Each row of a before or after table is a point. The points were changed in one or more steps. Then noise was added and the rows were shuffled. The steps act on how far a point lies along the listed directions, d1 being the first. Name the steps. A step turns or swaps two directions, mirrors them in a line or flattens them onto one, adds a multiple of one to another, or multiplies one. Angles are multiples of 10 degrees, from the lower direction toward the higher: turns from -170 to 170, lines from 10 to 170 but not 90. Use the fewest steps. Two steps may share a direction if one is a turn and the other turns, adds or multiplies; they go together, in the order done. Otherwise the lowest direction goes first.
In the rows, 128 means zero.

Directions:
(1): [176 112  90]
(2): [101  72 117]
(3): [ 97 152  79]
Before (10 x 3)
[[150 194 101]
 [162 112 149]
 [145 132 146]
 [160 100 131]
 [129 160 107]
 [109 160 120]
 [108 143 112]
 [144 110 119]
 [ 99 128 104]
 [105 140 101]]
After (10 x 3)
[[148 156 164]
 [147 152 116]
 [127 128 158]
 [104 121  84]
 [137 135  86]
 [114 118 162]
 [105 119 108]
 [133 174 163]
 [155 247 176]
 [103  96 154]]
Steps: turn d1 and d3 by 120 degrees; multiply d2 by 2

Directions:
(1): [ 71 190 147 131 139 146]
(2): [118 129 106  43 131 124]
Before (9 x 6)
[[114 128 123 102 118 145]
 [100 157 123 129 129 119]
 [ 70 169 118  64 147 160]
 [114 127 131 100 110 137]
 [169  65 103  75  92 104]
 [154  77  69  30 113 136]
 [ 74 174 161 194 125 139]
 [145 114 132 234 133 125]
 [178  71 132 141 137 130]]
After (9 x 6)
[[114 134 133  55 156 144]
 [180  54 119 155 109 104]
 [ 39 213 134 129 135 183]
 [ 53 186 146  86 113 143]
 [119 135 153 218 136 162]
 [134 125 119 159 121 114]
 [166  73  75  70 132 104]
 [117 138 139 149 121 146]
 [112 132 145 145 108 139]]
Steps: turn d1 and d2 by -120 degrees

Directions:
(1): [168 125 116 126 125 136 221 121]
(2): [213 168 118 125 147 122  92 120]
(3): [133 161 200 112  70 110 135 112]
Before (13 x 8)
[[116 119  97 131 162 139 115 135]
 [126 112 119 144 157 136 146 126]
 [ 90 114 165 117  88 127 160 121]
 [134 117 103 149 157 145 138 130]
 [ 86 107 141 128 111 126 182 127]
 [ 82  93 144 123  98 141 209 118]
 [147 121 104 135 151 115 118 142]
 [148 118  94 131 139 134 110 139]
 [ 67 109 136 132 106 122 140 135]
 [ 93 122 155 117  96 130 185 128]
 [126 104  86 131 166 135 152 125]
 [147 136  99 139 148 140 137 135]
 [136 133  94 134 163 134  98 112]]
After (13 x 8)
[[105 128 166 114  81 131 214 123]
 [142 116  89 138 163 119 106 146]
 [144 111  80 134 152 137  97 144]
 [127  93  61 135 188 141 154 130]
 [100  98 148 121  90 143 250 116]
 [127 106 103 146 169 138 147 128]
 [ 80 110 135 132 102 124 172 130]
 [ 97 110 143 131 103 128 212 124]
 [101 121 181 115  71 123 189 113]
 [131 124  79 138 177 138  84 118]
 [143 129  86 143 160 143 124 140]
 [131 111  81 152 174 149 133 135]
 [113 110  72 136 178 143 115 140]]
Steps: add -0.5 times d2 to d1; multiply d3 by 1.6
